Every row gives one point. The points of each table are mixes of a few directions, plus a little noise. Count the directions of each table, and those that both share. Where both have some left over, give the other angles between the two spaces (their principal angles), to ten degrees, smallest first.
(in the rows, 128 means zero)

First (5 x 3):
[[139 102  96]
 [157 199 134]
 [113 103 131]
 [119 138 146]
 [110 100 134]]
Second (7 x 3):
[[124 137 104]
 [133 118 155]
 [140 102 199]
 [133 116 160]
 [118 149  71]
 [127 130 122]
 [120 143  86]]
Directions: first 2, second 1, shared 0; angles 50

First:
[[149 135 126]
 [105 102 170]
 [146 118 162]
 [125 155  67]
 [156 142 116]
 [ 87 116 128]]
Second, 4 rows:
[[111 107 130]
 [ 83 157 147]
 [165 154 121]
 [154  92 115]]
Directions: first 2, second 2, shared 1; angles 80

First (6 x 4):
[[132 138  87 128]
 [108 144 149 163]
 [ 88 129 184 105]
 [116 139 123 139]
 [187  97 124 139]
 [139 119 103  93]]
Second, 7 rows:
[[ 54 142 178  71]
 [142 127 122 147]
 [149 124 113 143]
 [133 126 121 125]
 [135 130 133 155]
 [124 124 113  83]
 [159 125 117 171]]
Directions: first 3, second 2, shared 2

First (7 x 6):
[[139 104 117 130  73 136]
 [117 125 146 125 142 117]
 [167 122  78  86 173 145]
 [122 108 141 136  84 124]
 [120 194 120 150 195 135]
 [116 135 143 133 140 121]
 [115 106 151 136  88 118]]
Second (6 x 6):
[[114 105 155 119 124 111]
 [107  93 169 114 122 103]
 [115 106 153 119 124 112]
 [162 186  60 150 139 169]
 [119 114 145 122 125 117]
 [150 165  85 143 135 155]]
Directions: first 3, second 1, shared 1

First:
[[120 132  82 105 183 135 163 138]
 [150 127 116 133 125 144  91 145]
 [154 137  99 122 140 150 105 144]
 [120 108 150 146 111 120 106 133]
 [128 138  96 109 162 135 154 131]
 [ 78 116 175 132 113  88 184  94]
 [146 138 177 148  62 124  94 110]]
Second, 9 rows:
[[130 102  89 130 170 142  99 166]
 [152 155 153 131  85 132 118 108]
 [ 96 100 148 140 131 108 136 129]
 [115  77 110 147 160 131  82 172]
 [122 138 145 125 113 118 149 109]
 [105 136 147 121 123 109 173 102]
 [177 170 152 132  67 145  94 108]
 [130 137  67  99 192 144 159 144]
 [126 137 143 126 113 121 141 113]]
Directions: first 3, second 3, shared 3

First (9 x 9):
[[113 134 146 128 159 163 162 183 125]
 [129 147 159 127 115 162 114 140  76]
 [139 123 111 128 125 104 138 110 158]
 [ 65  93 116 130 192 148 117 186 132]
 [148 118  98 128 101  79 110  69 156]
 [146 150 148 127 121 146 156 142 121]
 [106 109 120 131 112 116  57  94  91]
 [172 152 133 126  95 114 153  98 142]
 [134 125 119 127 134 118 146 128 153]]
Second (9 x 9):
[[180 134 125 157 152  75 141 139 143]
 [ 98 122 138 126 113 167 113 145 105]
 [157 133 108 119 130  83 148  87 169]
 [ 90 132 141 103 149 164 120 131 100]
 [109 130 139 121 142 150 121 142 105]
 [152 121 113 146  94 106 133 119 156]
 [ 84 128 148 113 140 179 111 150  87]
 [187 123 100 154  94  65 147 101 186]
 [ 94 129 140 112 137 164 118 138 101]]
Directions: first 3, second 3, shared 1; angles 70, 80

First:
[[146 176 116 141 133 127  91 113  89]
 [111 120 125 142 140 133 124 146 129]
 [142  48 153 113  97 108 197  78 174]
 [156 153  97 150 124 110 124 108  90]
 [105  79 158 134 153 141  83  73 120]
 [152 158 135  79 105 125 138 125 138]
 [121 124 133  97 128 133 126 137 138]
 [130 136 105 109 133 124 119 133 110]
 [ 99 155 151 140 138 154 119 189 156]
 [118 132 107 176 130 124 159 178 136]]
Second:
[[126  93  98 136 135 112 141 117 111]
 [160 208 246 202  76 158 156 132 209]
 [116  94  80 100 149 115 118 126  95]
 [126 125 121 122 131 127 125 129 123]
 [133 100 115 156 125 114 152 114 124]
 [129 142 140 125 125 134 123 132 135]
 [126 104 106 132 133 117 136 121 115]
 [115 122 100  87 146 128 104 136 106]
 [123 172 154  96 128 149  99 147 139]
 [126 122 120 125 131 125 127 127 123]]
Directions: first 5, second 2, shared 2

First (10 x 11):
[[181 143 158 161 157 123 130  74 173 141 205]
 [ 96 120  87  98  91 128  99 152  86 120  97]
 [160 137 159 154 157 127 145 100 164 136 166]
 [117 126  79 101  84 123  76 124  89 125 140]
 [145 133 141 140 140 127 133 112 145 132 150]
 [141 130 183 158 177 133 186 132 171 131 116]
 [101 120 139 124 137 134 159 165 123 121  72]
 [111 124 107 112 109 128 113 141 106 124 112]
 [129 129 102 116 105 124  96 118 110 128 147]
 [ 98 119 125 116 124 133 144 164 112 121  75]]
Second:
[[147 132 154 147 151 128 147 115 154 132 145]
 [151 135 159 151 156 129 150 111 161 134 150]
 [110 123 103 110 105 127 110 142 103 123 110]
 [144 132 150 144 148 128 144 116 151 132 144]
 [108 123 101 108 103 128 108 143 101 123 110]
 [142 131 146 141 145 128 141 118 148 131 141]
 [135 130 138 135 137 128 135 123 138 129 135]
 [ 62 111  40  63  49 128  64 176  38 112  68]
 [153 134 161 152 158 128 152 110 162 134 149]]
Directions: first 2, second 1, shared 1

First:
[[108 147 110 118 127 124 161 168 145 135 170 192]
 [139 118 137 134 127 130 110 106 119 124 105  94]
 [109 144 113 118 128 124 157 163 142 135 163 181]
 [117 138 119 123 128 127 146 148 137 131 149 161]
 [133 125 132 131 129 131 120 119 124 128 118 113]
 [119 137 122 124 127 126 143 145 135 132 144 154]
 [114 140 117 121 127 126 152 156 139 132 156 172]
 [158  99 154 143 128 134  77  69 104 117  67  35]
 [119 138 120 122 128 126 142 145 135 132 147 155]
 [123 135 123 126 128 127 138 139 131 130 138 145]
 [168  92 162 148 129 135  63  51  97 115  49  11]]
Second:
[[130 127 149 144 119 120  85  92 112 116  89 119]
 [128 121 132 118 131 114 119 118 135  98 118 125]
 [114 141 106 118 131 136 172 173 142 151 175 170]
 [144  96 144 103 139  99  96  87 138  50  87  79]
 [128 131 152 149 117 119  79  89 110 117  86 125]
 [131 139  99 133 133 168 187 178 127 205 182 124]
 [129 128 134 131 127 125 115 118 125 123 116 124]
 [126 133 121 128 128 134 141 140 130 141 141 136]
 [116 143 113 127 128 135 158 162 134 153 162 165]
 [130 136 103 131 132 160 178 170 127 188 174 126]
 [131 115 154 124 124  97  77  81 127  65  78 116]]
Directions: first 1, second 3, shared 1

First (8 x 14):
[[137 127 172 124 139 141 107 146 142 145 144 126 133 131]
 [130 126  96 145 137 137 141 115 139 133 124 110 131 143]
 [147 136  98 126  98  60 143  93  98 127 104 144 111  91]
 [127 116 137 130 119  62  91 140 111 143 100 167 125 142]
 [ 92 139  98 119 118 187 158 124 118  80 134 119 139 116]
 [ 98 157 129 167 107 148  54 129 130 157 101 141 204 132]
 [153 104 191 104 166 146 137 163 155 138 169 114  93 148]
 [141 119 103 110 140 143 193 114 130 100 148 103  88 120]]
Second (9 x 14):
[[118 149 128 131 106 137 114 118 117 125 122 133 152 102]
 [111 102  95 144 176  77 115 115 117 161 114 136 118 209]
 [139 109 115 124 137  66 133 123 115 136 113 144  99 148]
 [128 110 129 131 164 156 140 143 152 134 145 107 118 170]
 [165 117 148 106 108 109 159 145 136 107 133 131  87  90]
 [ 78 175  99 152  96 114  68  83  79 147  96 155 202 110]
 [155 149 161 106  75 152 146 139 134  92 138 129 122  43]
 [129 126 142 127 139 180 139 144 153 121 148 107 131 132]
 [129 118 134 129 151 161 139 142 149 128 145 110 122 152]]
Directions: first 5, second 3, shared 2; angles 30

First:
[[135  89  91 121 139 130 152 123 120 122 151 190 109 103]
 [125 146 145 132 123 127 117 131 132 130 116 101 137 139]
 [145  57  64 114 151 129 171 117 113 119 180 240  93  84]
 [125 116 114 126 127 130 136 128 126 127 129 149 119 118]
 [108 153 148 134 108 132 116 136 134 132  92  86 136 142]
 [144 134 139 129 141 124 120 123 128 128 146 120 138 134]
 [125 184 182 139 117 124  90 134 138 136 101  41 159 163]
 [157 105 111 121 156 122 137 118 121 124 175 169 124 117]
 [141 114 117 125 140 126 135 123 124 126 150 152 123 121]
 [116 188 184 140 112 125  90 135 140 137  90  34 159 165]
 [ 85 126 117 132  93 138 139 140 131 130  76 127 111 120]]
Second:
[[140 124  93 140 116 140 121  90 125  91 123 155 105  86]
 [161 122 141 110 151 122 116 167 126 143 163 122 155 152]
 [159 114  98 126 127 140 119 123 123 101 142 157 121 101]
 [163 123 107 137 143 130 121  82 122  96 161 156 114  96]
 [150 120 137 110 142 126 119 174 125 145 152 125 151 150]
 [166 148 134 129 127 137  89 137 130 107 134 100 149 128]
 [ 43 133 150 129  95 125 161 162 136 170  58 101 121 157]
 [ 22 131 142 143  91 121 176 117 136 162  51 113  99 140]
 [145 135 151 131 161 111 130  99 127 138 170 122 137 141]]
Directions: first 2, second 4, shared 2

First:
[[110 120 141 118  96 128 120 142 148  93 105  97 147 132 130 128 121 113]
 [181 112 122  98 117 132  96 109 120 119 118 150  96  99 152 105 183 121]
 [ 93 108 127 131 152 119 117 145 131 134 157 107 159 140 128 173  78 119]
 [147 110 126  96 103 136 106 133 160 102  98 115 126 119 142 114 152 116]
 [ 84 142 149 159 115 121 155 138 109 127 140 107 146 148 116 138 101 124]
 [166 140  88 131 198 137 139 110 131 191 151 181 102 122 119 128 129 161]
 [158 135  84 135 194 153 165 118 154 220 160 166  94 143 134 124 146 155]
 [ 94 143 148 147 119 110 128 134 104  96 122 118 155 129 103 141  85 130]
 [131 110 161 119  68 121 106 124  98  86 123 105 119 116 156 115 171  95]
 [ 59 159 150 172 122 116 168 147 119 116 127 101 169 157  90 145  62 136]
 [184 127 114 102 126 136 109 108 133 125 106 160  95 101 138  96 178 135]]
Second, 9 rows:
[[117 138 135 131  99 139 117 159 163  60  89 109 164 164 108 133 135 123]
 [142 131 130 143 142 128 126 135 117 123 130 147 125 148 129 134 152 131]
 [131 105 153 125 159  89 150 114  99 193 115 149  87  88 163 108 117 133]
 [142 139 127 148 132 139 118 147 128  91 123 143 142 169 117 142 163 130]
 [154 119 138 146 175 108 139 121  84 175 142 175  91 127 152 128 157 137]
 [ 98 127 131 103  88 132 128 133 167 102 100  82 152 111 117 117  86 119]
 [157 145 103 153 148 155 113 126 105 118 176 158 129 167 115 152 174 133]
 [ 89 108 158  95  99  96 146 130 158 139  66  85 128  78 142  97  66 120]
 [124 142  77 107 110 167 115  87 130 152 210 105 133 101 110 138  99 125]]
Directions: first 5, second 3, shared 1; angles 70, 90

First, 10 rows:
[[131 108 164  73 168  95 120 147 161 126  90 200 199 187 131 191 163 126
  138 145]
 [138 121 152 145 106 100 139 119 145 154 129 106 115 153 149 117 114 172
  118 155]
 [154 109 191  83 133  98 140 129 224 221  90 159 162 173 127 185 144 146
  116 158]
 [110 131 100 123 152 138 115 138  81  63 133 152 147 123 123 129 140 102
  144 110]
 [126 135 111 118 137 158 124 129 132 136 129 130 125  92 106 133 134  91
  129 106]
 [127 135 114 144 116 141 130 121 118 129 139 104 104 105 125 108 118 127
  125 121]
 [139 132 136 135 110 137 136 119 158 176 130 102 104 110 121 120 117 131
  116 130]
 [109 128 106 151 134 110 118 134  60  44 143 131 133 148 150 103 124 145
  141 129]
 [117 139  96 146 128 145 122 127  88  88 146 114 112 102 125 103 122 113
  133 110]
 [128 143 107 161 101 154 134 114 118 143 152  78  81  83 121  89 105 124
  119 115]]
Second (8 x 20):
[[132 141 110 151 107 156 137 114 133 153 145  90  90  81 115  96 112 115
  119 114]
 [130 128 133 137 131 107 139 117 134 116 126 139 145 148 142 108 131 139
  130 142]
 [132  98 186 114  99  87  99 163 115 156 117  99  98 195 155 200 106 213
  120 164]
 [121 114 145 116 126 112 106 152 100 112 123 127 124 161 139 168 124 158
  131 137]
 [126 140 103 123 161 134 147 109 143  99 123 175 177 115 119  95 154  78
  138 116]
 [119 136 100 100 140 190 106 148 117 142 130 124 108  66  84 166 134  68
  130  82]
 [116 143  89 153 136 139 133 116  89  71 146 129 130 105 129  80 129 105
  137 112]
 [148 125 158 129 124  98 157 105 193 175 114 140 151 154 141 111 133 146
  119 157]]
Directions: first 3, second 4, shared 3
